Every row gives one point. Each copy is the shape, with its points in the same order, stretched, turned, moved and blurred by noise. Some copies are also mirrored. Which?
In the rows, zero is written as 128.

Shape, 8 rows:
[[ 99 162]
 [127  85]
 [ 96  85]
 [149 145]
 [123  82]
 [ 67  88]
 [ 88 149]
 [124 170]]
Copy 1 (8 x 2):
[[ 93 149]
 [120  81]
 [ 89  75]
 [136 138]
 [115  77]
 [ 64  78]
 [ 83 134]
 [113 156]]
Copy 1 is: only turned
Copy 2, 8 rows:
[[ 97 154]
 [121  80]
 [ 87  73]
 [147 147]
 [119  76]
 [ 60  70]
 [ 84 138]
 [124 167]]
Copy 2 is: only turned
Copy 3, 8 rows:
[[ 74 128]
 [149 117]
 [134  87]
 [121 165]
 [152 110]
 [113  65]
 [ 78 114]
 [ 84 154]]
Copy 3 is: only turned

Shape (9 x 3):
[[148 109 141]
 [157 169 123]
 [121 227  85]
 [156 126 143]
 [ 40 113 137]
 [128 131 139]
 [151 103 106]
 [ 91 136  95]
 [144 130 143]]
Copy 1, 9 rows:
[[178 110 133]
 [177 163 110]
 [143 193  61]
 [172 128 135]
 [ 88  74 110]
 [157 123 126]
 [185 100 113]
 [132 103  75]
 [165 128 137]]
Copy 1 is: only turned
Copy 2 (9 x 3):
[[125 124 154]
 [158 134 101]
 [147 124  14]
 [142 124 146]
 [ 66  22  99]
 [125 101 128]
 [106 146 137]
 [ 85  90  81]
 [136 115 135]]
Copy 2 is: mirrored
Copy 3 (9 x 3):
[[134 110 135]
 [161 173 109]
 [147 245 103]
 [152 123 127]
 [ 79 153 203]
 [137 141 142]
 [104 117 115]
 [ 85 171 143]
 [145 132 136]]
Copy 3 is: only turned
Copy 4:
[[140 134 115]
 [104 190 119]
 [ 36 198 138]
 [139 157 120]
 [ 93  51 179]
 [119 137 131]
 [131 134  87]
 [ 79 110 127]
 [137 152 128]]
Copy 4 is: only turned

Shape, 10 rows:
[[117 164 131 114 143 160]
 [114  97 118 129 132 125]
 [108 155 113 141 108  99]
 [159 162 163  89  97 140]
 [106 122 115 150  27 136]
 [151 151 174 123 153 103]
 [189 128 124 146 155 153]
 [191  15 117 114 103 155]
 [118 130 152  64  81 162]
 [185 157 147  76 145  74]]
Copy 1 (10 x 6):
[[137 175 143 143 126 139]
 [ 95 123 122 118 129 133]
 [133 145  95 146 115  87]
 [138 161 132 156  52 144]
 [155 106 141  86  71  58]
 [109 149 110 202  95 151]
 [154 104 123 158 130 189]
 [ 93  42 139  73  90 208]
 [111 170 158  99  56 136]
 [111 160  57 196  70 182]]
Copy 1 is: mirrored
Copy 2, 10 rows:
[[113 157 136 142 124  92]
 [127 101 115 137 129 132]
 [161 133 147 132 103 139]
 [147 129 153 118 125  50]
 [155  99 123  86  41 122]
 [142 121 177 165 155  84]
 [137 113 101 196 127  76]
 [141  22  47 140 124  76]
 [121 123 130  72 122  64]
 [195 120 155 147 185  68]]
Copy 2 is: mirrored
Copy 3:
[[ 96 124 112 122 178 156]
 [120 106 118 130  98 152]
 [124 114  96 142 135 107]
 [143 111 177 103 186 114]
 [179  30 112 130 141  99]
 [112 167 158 150 158 114]
 [152 172 119 122 157 176]
 [202  86 173 112  68 216]
 [126  56 178 104 159 146]
 [107 174 180  99 139  98]]
Copy 3 is: mirrored
Copy 4, 10 rows:
[[ 73 129 141 125 151 156]
 [122  97 111 104 133 109]
 [106 149 123 118 158  93]
 [106 157 153 152 108 173]
 [109 147  86 168  96  75]
 [134 133 176 125 160 149]
 [128 108 115 141 178 181]
 [173  61  68 113  75 163]
 [ 78 132 147 128  64 153]
 [149 168 159  88 147 175]]
Copy 4 is: only turned

Shape, 12 rows:
[[134  71 192 140  85 151 181 109]
 [119  77 179 137 178 177 130 173]
 [141 153 212 100 134 162 209  93]
 [155 134 175  96 146 107 114 132]
 [160  63 164 180 127 144 188  88]
 [115 153  99 141 128 142 108 144]
 [ 73 163  77 200 113  99 120 136]
 [ 90  97 147 120 131 131 184 130]
 [178  93 181 140 137 118 151 192]
 [141 125 140 119 148 123 150 130]
 [140 156  91 113 142 139 117 164]
 [167 150 150 103 149 115 153 125]]
Copy 1:
[[ 81  81 165  75  34  80 155  98]
 [ 92  34 176 135  95 165 145 142]
 [105 102 182  43 114  89 200 131]
 [142  86 136 104 145  94 113 142]
 [118  72 162 113  72 110 190  58]
 [118 164 113 152 131 158 125 148]
 [104 196  87 221 112 122 147 150]
 [ 64  90 122 108 102 120 165 130]
 [155  37 118 117  69 127 152 141]
 [127  98 114 120 135 122 152 127]
 [143 140  92 143 145 178 119 150]
 [150 106 110  92 146 114 153 130]]
Copy 1 is: only turned
Copy 2:
[[160  61 179 118 139 102 179 134]
 [126 136 150 117 187 115 165 202]
 [116  97 154 100 168 100 246  88]
 [ 93 137 149  95 169  82 152 106]
 [194  70 152 155 164  79 174 133]
 [131 163 114 119 113 133 120 104]
 [126 137  65 180  74 120 113  95]
 [128  82 104 108 143 114 176 144]
 [132 132 159 101 148  51 165 175]
 [129 129 121 111 155  89 157 117]
 [135 181 109  82 121 116 119 110]
 [117 141 127 101 162  75 174  93]]
Copy 2 is: only turned
Copy 3, 12 rows:
[[137 124 228 190 124 149 124  72]
 [ 94  71 158 127 198 181 101  95]
 [157 154 230 152 178 141 195 105]
 [171 110 144 132 182 105 127 144]
 [163 105 180 205 120 184 152  50]
 [130 150  90 117 138 155 115 133]
 [105 171  34 162 116 141 128  94]
 [108 105 165 138 131 124 150  76]
 [121  59 160 187 177 150 131 145]
 [151 102 138 138 148 136 150 120]
 [137 122  97 100 135 152 136 167]
 [174 112 142 138 160 127 171 146]]
Copy 3 is: only turned
Copy 4 (12 x 8):
[[130 161 159 151 112 140 126 228]
 [100  90 172 121 205 147 137 152]
 [174 213 139  89 150 183 170 191]
 [177 139 182  90 148 121 128 109]
 [162 145 106 180 135 106 141 231]
 [119  96 123 120 111 138 156  76]
 [ 80 113  92 146  76  66 186  69]
 [100 142 118  91 132 122 136 180]
 [166  86 205 116 146 105 156 176]
 [160 126 131 101 143 121 141 133]
 [149  78 131  89 119 147 152  76]
 [193 141 141  88 135 132 152 127]]
Copy 4 is: mirrored

Shape (12 x 9):
[[105 136 137 132 124 142 143 151 143]
 [146 142 130 114  90 150 134 121 133]
 [112 118 112 146 113  96 139  94 136]
 [120 151 249 197 102 148 117 151 128]
 [115 116  96 162  99 104 115 146 137]
 [114 104 120 114 124 133  89 143 132]
 [125 113  96 146 116 147 134 145 141]
 [146 153 102 102 118 115 140 144 143]
 [120  70 169 119  99 123 141 140 142]
 [123 150  94 104  93 122 136 148 104]
 [110 151 102 127 114 142 139 135  88]
 [152 150 104 147 131 120 132 142  96]]
Copy 1, 12 rows:
[[101 137 125 147 127 136 134 122 139]
 [136 122 101 128 116 150 127 111 152]
 [124 112 123 111 144  93  98 103 150]
 [136 155 193 173  75 109 170  53 122]
 [100  85 120 144 112 108  92 116 140]
 [116 110 144 113 107 145  89 145 141]
 [105 101 113 146 140 145 105 127 128]
 [138 134  83 147 120 131 118 142 140]
 [134  93 158 115 129 125 149 132 158]
 [116 111  75 116 108 123 124 132 131]
 [104 123  90 115 119 131 121 113 106]
 [146 117 102 142 118 117 110 122  83]]
Copy 1 is: only turned
Copy 2:
[[135 143 145 128 119 148 131 152 142]
 [161 134 129 136 104 155 144  95 115]
 [ 94 136 132 110 111 127 122  93 134]
 [132  79 194 184  86 190 118 125 226]
 [ 77 130 110 147  81 114 114 132 127]
 [124 101 125 139 108 136 102 146  96]
 [104 141 108 139 116 143 144 137 112]
 [165 163 121 128 108 108 132 125 116]
 [137  67 133  96 118 137 163 139 159]
 [148 147 145 127  66 120 136 130  80]
 [117 153 170 134  93 143 125 130  85]
 [118 146 152 178 112 114 132 121 104]]
Copy 2 is: only turned
Copy 3:
[[114 147 140 125 121 143 128 135 126]
 [141 143 113  87 102 164 142 111 121]
 [130 103 110 108 128 123 159 132 154]
 [151 167 222  96 121 155 148 145 176]
 [146  96 129 118  86 126 120 177 142]
 [147  99 125 103 132 157  88 144 135]
 [130 116 122 135 104 151 116 147 115]
 [131 163  99 103 104 121 125 120 116]
 [143  91 154 116 104 150 121  84 152]
 [108 130 110  84  87 138 116 135  97]
 [ 92 127 129  96 115 138 135 159  87]
 [144 143 133 115 109 112 132 166  77]]
Copy 3 is: mirrored
Copy 4 (12 x 9):
[[135 124 132 153 115 133 123 141 142]
 [150 144 147 120 104 145 156 112 126]
 [138  87  80 103 102 116 137 130 114]
 [ 77  88 191 192 123  99 217 144 197]
 [120  93 106 116  69 149 113 161 124]
 [102 114 141 121  88 158  93 100 133]
 [144 120 105 130  94 173 108 143 148]
 [149 164 136 103 106 134 115 149 102]
 [160  65 160 130 115 127 105 102 140]
 [147 145 130 126  97 157 132 134  75]
 [126 131 105 132 116 166 156 128  87]
 [111 141 113 103 121 169 157 164 113]]
Copy 4 is: mirrored

Shape:
[[175  99 104 163 147 145 126 142 166  90 105 115]
 [124  98  84 115 163 136 118 161 118  65  69 136]
 [119 111 140 137 209 121  82 142  82  84 212  76]
 [173  69 119 200  44 138  70 144  33 126 109  37]
 [141  82 162 131 149 163 139 187 193 163  88 139]
 [129  83  90 158  97 110 169 120 167 167  91  78]
 [124  81 152 135  93  96 156 125  80 141 119  70]
 [144 118 109 147 173 157  92 128  73 116 153 151]
 [121  94 154 177  92  75 159 167 100 129  85 140]
 [129  66 183 118 148 171 138 115  93 112  94 115]
 [ 85 132 140 134 161 140 134 128 117 127 137 127]
 [144  92 118 140  83 157 123 112 148 136 119 113]
 [160 141 125 142 141 119 120 130 167 127  72  84]
 [151 135  80 118 138 192 140 130 153 106 105  72]
 [ 88  66 153 153 156  76 104 147 132 119  98  97]
 [180 124  87 126  77 117 105 133 108 161 158 131]
 [118 144 141 115  50  99 126 144 178  46  74 139]]
Copy 1 (17 x 12):
[[140  70 129 109 119 156  92 119 148 149 146 157]
 [166 127  75  92 105 173 110 146 139  92 133 136]
 [129 151 192  52 136 116  81  89  53 108 159  70]
 [153  96 217 147  18 131 103  49 164  85  65  54]
 [133  77 163  98 111 152 145 193 160 185 151 146]
 [ 99  55 120 150 101 101 145 126 184 155  84 102]
 [122 105 165 134 124 117 151 100 159 100  56  74]
 [156 155 161 115 104 142 105 100  72 147 117 123]
 [136  93 138 154 134  95 136 158 152  91  47 140]
 [103 140 154  97 108 206 120 137 124 124  86 121]
 [101 151 132 138 130 126 126 142 105 135 112 105]
 [111  85 150 147  80 139 157  96 154 149 112 137]
 [127 108 133 121 123 120 111 122 203 139 168 136]
 [142  97 129 132  98 185 129  78 163 157 168 106]
 [ 96 107 135  78 110  98 105 170 147 102  98 106]
 [165 109 162 140 101  75 161  49 138 135 104 131]
 [108  96  88 149 125 134 166 128 186  38 131 196]]
Copy 1 is: only turned
Copy 2 (17 x 12):
[[108  94 103 178 107 157 126 193 116 158 133 169]
 [ 96 121  32 151 117 135 109 164  85 131  90 180]
 [141 130  42 123 220 116 144 112  84 185 219 178]
 [229 127 116 237 143  55 142  67 212 161 169 225]
 [ 83 123 150 109 109 109  95 214 157 178  77 152]
 [124 115 149 211 116 143 135 140 205 135  80 105]
 [152 139 122 173 169  67 186  90 179 110  97 140]
 [124 154 102 150 180 127 105 127  64 165 160 207]
 [ 83 149 113 195 123  36 179 108 150 120  89 135]
 [105 133 119  94 182  95 132 148 135 103  83 221]
 [ 89 176 103 117 172 120 124 126 122 122 134 154]
 [135 125 162 148  97 140 130 130 163 132 118 177]
 [124 111 124 183 114 127  93 183 142 107 112 106]
 [159 139 101 152 126 196 110 199 146 135 125 158]
 [ 75 101  74 150 152  69 116 101 156 136 115 140]
 [183 138 167 193  96 123 145 107 111 168 136 140]
 [ 88 125  91 127   7  99 178 129 128  53 111 134]]
Copy 2 is: mirrored
Copy 3, 17 rows:
[[158 103  96 162  98 137 118  79 128 191 129 117]
 [143 103  85 143  86 151 130 115 144 115  97 155]
 [203 102 176 103  96 144 187 164  72  75 114  81]
 [116  16 134 176 145  74 105 144  40 171  95  99]
 [140 154 146 186 118 158 138 107 140 220 136 181]
 [130 117  98 132 173  99 108 115 143 230 106 120]
 [110  97 145 103 128  76 149 154  94 163  73 132]
 [164 106 120 156 126 140 176 109  82 100 145 124]
 [113 112 132 150  98  44 160 158 132 173 110 167]
 [102 106 156 155 107 156 161  97 114 130  77 136]
 [140 152 127 138 120 130 169 147 124 120 123 117]
 [109  97 109 150 148 143 121  93 129 178 149 124]
 [154 142 130 147 103 113  78  98 120 172 118 128]
 [133 135  73 144 129 171  82  94  98 181 125 101]
 [158  99 168 138 110 100 147 160 152 121  83 144]
 [137  92 110 116 155  99 128 110  80 165 185 143]
 [ 76 125 106 102  42 106  89 134 174 141 152 142]]
Copy 3 is: only turned
Copy 4 (17 x 12):
[[127  62 140 126 171 136 112  96 171 107  99 148]
 [122  78  84  83 163 150  92 155 138  89  71 125]
 [179 100  44 169 132  96 142 106 120  94 179  86]
 [244  47 175 193  84  75  96 172 136  93  92 114]
 [ 78 111 138 128 103 212 140 134 203 131 112 142]
 [114  92 158 123  99 168  99  87 157 199  88 181]
 [148 115 124 138  65 111 141 145 108 156 104 151]
 [181 122  91 159 166 139  98 170 143  80 158 120]
 [128 119 125 121  97  90 128 192 171 166  84 142]
 [104 130 109 159 117 156 128 174 106  76  88 142]
 [114 150  96 137 133 151 107 149 124 141 133 107]
 [125  94 169 138 108 147  94 130 141 127 128 149]
 [135 107 151 100 132 150 119  69 170 114  77 146]
 [133  78 157 106 165 193 104  85 111 124 101 119]
 [115 107  72 137  79 110 106 124 169 128  85 136]
 [200  96 160 112  96 135 122 141 162 129 188 160]
 [ 80  83 173  43 116  62 107 144 137 115  88 109]]
Copy 4 is: mirrored

Shape (16 x 12):
[[ 49 178 178 138 131 147 108 100 173 118 169 175]
 [103 159 126 121 151 129 105  92 204 124 202 151]
 [ 80 188 120 152 122 179  82 150 169 133 167 114]
 [147 126  76  93 102  80 119  90  88 107  76  86]
 [156  94 130 126 153 103  88 115 119  92  91  87]
 [136 157 126  71 199 145 160 114 113  99 170 138]
 [181 140 101  89 154  79 143 137 121 115 118 111]
 [ 90 108 135 113 147 154 102 112 158 152 117 114]
 [156 112  89 131 148 106 166 131 127 102  89 133]
 [153  67 107 107 105 120 114 132 109  86 126 113]
 [121 132 158 110  78 177  39 141 190 141  98 148]
 [177 110 194 159  82 195  86 114 144 154 113  98]
 [149 130  92 112 188 137 135  84 134 127 159 160]
 [ 94 150 167 123 106 161  98 134 212 138 143 104]
 [146 136  96  82 156 131 183 110 134 125 164 116]
 [166  89 165 137  73 129  75 173 109 191 104  90]]
Copy 1, 16 rows:
[[153 208  53 110 220  94 115 146 109 122 121 108]
 [183 196  71 122 177 102 113 133  89  79  84 152]
 [155 223 128 153 188 117  83 123  83 136 125 125]
 [102 123 159 157  40 140 162 108 106 116 123  96]
 [157 101 164 162 130 114 152 136 101 108 136  92]
 [154 115 102  50 163 106 113  85 113  79 113 150]
 [170  97 136 133  71 162 125 121  97  98 131 132]
 [148 146 133 121 187 119 156 127 107 147  97 136]
 [119  91 135 121  90 141 114 163 111 107 148 156]
 [139 111 149 171 119 116 143 119 157 106 138 126]
 [195 199 161 180 172  84 141 166 142 198  97 101]
 [179 164 190 139 178 127 195 155 164 125 163 102]
 [141 112 110  74 155 131 113 141 120  66  85 157]
 [189 202 114 160 178  94 138 130  96 147 135 144]
 [138 120 111  77 114 136 132  94 112  82 130 185]
 [196 134 194 198 137 215 166 134 156 167 140  95]]
Copy 1 is: mirrored
Copy 2 (16 x 12):
[[112  99  73 169 165 122 132 106  99  95 236 132]
 [112 165  98 126 122  98 119 117  95  87 183 128]
 [118 153 106 142 149 130 140 196 139 105 165 131]
 [ 99  65 131  82 110 174 101 114 118 134  48 123]
 [151 122 148  89 157 153 126  88 156 104  61 111]
 [146 111 179  70 110 124 122  94 121 104 184 177]
 [133 105 169  93 103 131  75  89 133 125  90 145]
 [147 126  94 119 125 110 156 126 172 126 157  88]
 [148 116 155 148 108 127 131  89 139 149  75 151]
 [102 130 165 104 150 127 159 127 127 129  69  79]
 [ 74 142  84 144 201 105 134 154 196 151 148  68]
 [150 168 120 111 226 170 125 139 153 194 111  49]
 [146 139 130  89 112  90 139 100 101 142 139 164]
 [116 163 106 152 148 143 121 138 167 101 173  76]
 [132 133 167  91  76 129 117 113 112 131 142 139]
 [142 105 120 119 182 117 103 168 169 183  98  19]]
Copy 2 is: mirrored
Copy 3 (16 x 12):
[[ 69 201  92 147 110 113 128 150 196 239 127  97]
 [ 70 190 108 157 102 121 141 180 157 197 195 130]
 [ 71 188  57 132  95 124 121 154 114 191 132  94]
 [136  22  98 106 108 135 152  58 127  90 150 175]
 [114 105 140  82 120 136 146 110 127  77 119 172]
 [ 98 122 154 141 140 184 102 134  82 182 194 121]
 [115  68 135 146 127 168 156 108  86  78 171 133]
 [134 144 116  96 125  95 141 156 130 174 144 112]
 [163 112 129 155 143 144 157  77  98  94 150 153]
 [166 101 113 111  86 174 103 105 129 100 123 166]
 [118 191 113  94  31 102 144 130 155 130  87  55]
 [111 158 126 103  62  79  37 129 163  76 111  91]
 [129 138 155 165 117 129 123 130  90 170 202 176]
 [ 84 185  90  97 105 107 137 166 178 154 144  58]
 [132  99 118 157 143 162 105 130  99 145 222 127]
 [142  67  94 128  74 112  78 155 121  71  89  79]]
Copy 3 is: only turned
Copy 4:
[[136 121 188  80 165  78 106  93 142   7 142  81]
 [ 83 147 134  73 127  69 122 109 142  53 176 115]
 [105 103  96 110 107 101 142  96 160  21 139  55]
 [ 62  80 117 186  89 131  97 120 100 147  77 142]
 [114  66  82 128 113  88 104 125  85 131  83 157]
 [ 68 149 127  49 170 103 150 134 143 103  71  91]
 [ 80 142  92 128 119  99  89 126 108 175  81 122]
 [124  62 131 104 160 110 134 100 123  97 147  97]
 [125 130 126 129 114 111 137 103 132 161  82 130]
 [124 109  97 136 106 141 127 162  94 126  96 167]
 [150  77 122 132 105  94 127 128  53  64 172  53]
 [149  80  97 185 188  65 184 132  78  74 134  93]
 [ 64 148 130  75 159 108 167  95 122 106 122 125]
 [140  90 124 121 127  62 123 129 135  68 168  72]
 [ 71 153 127 104 156 112 154 135 161 138 104 110]
 [157  84  68 198 185 127  87 120  64 137 131 106]]
Copy 4 is: only turned

Shape:
[[108 132  56 115 155 162 125  92 184 128  98 112]
 [139 110 144  92 101 156 109 185 131 118 146 102]
 [114 131  95  83 152 143 150 100 222 142 169  92]
 [128 118  96 117 190 122 173  48 139 120 150  57]
 [144  97 132  85  92 143 141 126 164 147 174 191]
 [156 173  91 122 208 189 156  60 168 117 131 116]
 [ 99 126 137 154 112  93 152 201 128 155 106 156]
 [123 168  97 142 192 117  82  62 161 143 164  87]
 [141 107 162 120  90 102 111 155 196  78 109 172]
 [175 145 148 104  37  89 143 183 177 132 106 153]
 [101 138 156 162  29 133 135 163 144 132 129 140]
 [ 95 114 172 101  90 113 120 145 142 137  92 147]
 [164  73 108 127  93 116 111 148 139 166 133 121]
 [150 140 145  60 111 124 121 136 168 169 128 136]
 [152 118 123 104 159 167 128  44 186 168 125  85]
 [121 137 123  84  36  91 115 157 121 110 113 168]]
Copy 1, 16 rows:
[[113 143  92 138 188 123 172  77 122  95  61  81]
 [126 104  95  76 115 134  61 148 150  99  96 114]
 [ 95 145  75 114 188  85 187 138 163 128 101  74]
 [160 140 139 108 170  86 207 114  99 132 120  31]
 [ 69 100 113  74 168 148 120 127 163 123 143 161]
 [149 140  91 159 212 143 184 127  63 113 109  82]
 [ 85  67 135 129 108 128  73  92 154 171  82 144]
 [129 162  84 174 142  71 176  98  89 103 136  91]
 [ 94  95 151 132 109 166 107 142 204  92 103 162]
 [113  95 116  89  88 180 117 126 218 162  97 186]
 [ 53 132 133  86  64 163  82 141 148 141  83 143]
 [107 127 166 103 133 127  72 125 173 136  81 152]
 [117 104 103  82 101 149 111  63 178 126 136 110]
 [135 131 102  97 165 124 111 125 178 151 117 164]
 [143 186 108 117 188 133 165 108 133 127 136  66]
 [104 105 139  65  96 138 104 114 165 117  73 203]]
Copy 1 is: only turned
Copy 2 (16 x 12):
[[172 130  16 146 139 145 141  75 121 148 121 159]
 [131  95 120 130 118 177 149 128 128  86 160 133]
 [149 100  43 184 136 137 145  43 149 127 168 152]
 [144 148  81 172 167 130 118  15  73 120 116 132]
 [135  47  89 131  90  96 120 101 141  90 151 149]
 [218 134  82 136 160 106 140  25 110 135 109 188]
 [ 96  94 127 145 138 101 161 187 150 142 113 115]
 [181 173  89 172 170 134  78  55 136 156 166 137]
 [109  93  96  78 126 135 137 121 191  80  98 144]
 [123  85 102 100  76 130 183 130 196  84 105  83]
 [ 97 109 136 138  75 140 149 159 175 125  95 138]
 [ 76 107 101  96 121 125 156 139 138 142 133 123]
 [131  78  79 151 114 152 121 132 112 113 132  73]
 [140  87  93 112 107 126 155  95 155 127 180 102]
 [169  98  79 145 146 160 112   9 113 156 129 117]
 [106 129  79  86  56 118 146 155 148 101 141 116]]
Copy 2 is: only turned
Copy 3:
[[104  76 135 132 183 165  59 123 146 120 116 105]
 [167 162 142 114 100 129 129 182 128  94 148  87]
 [124  96 176 115 187 125  94 122 182 119 171 103]
 [111  53 113  99 185 129 147  80 160 162 137  75]
 [128 149 168 105  90  90  87  94 139  76 195 135]
 [124  64 115 111 218 189 123  92 152 122 151 161]
 [132 150 140 149 124  42 125 182  96  94 128 142]
 [160  82 145  94 194 128  77 109 126 194 141 138]
 [169 140 164 100  87  69 103 152 177  71 104 157]
 [201 191 139 145 129  51  96 128 149  54 131 138]
 [161 194 150 198  82  72 110 139 138 121 120 125]
 [120 166 181 115 107  90 116 143 117  89  97 111]
 [162 116 146 124  93  79  77 118  99 106 145  83]
 [155 162 182  99 150 104  91 116 114  67 160 118]
 [143  71 188 114 184 159 101  63 137 133 136  88]
 [145 211 117 120  91  82  72 128 137  81 117 121]]
Copy 3 is: mirrored
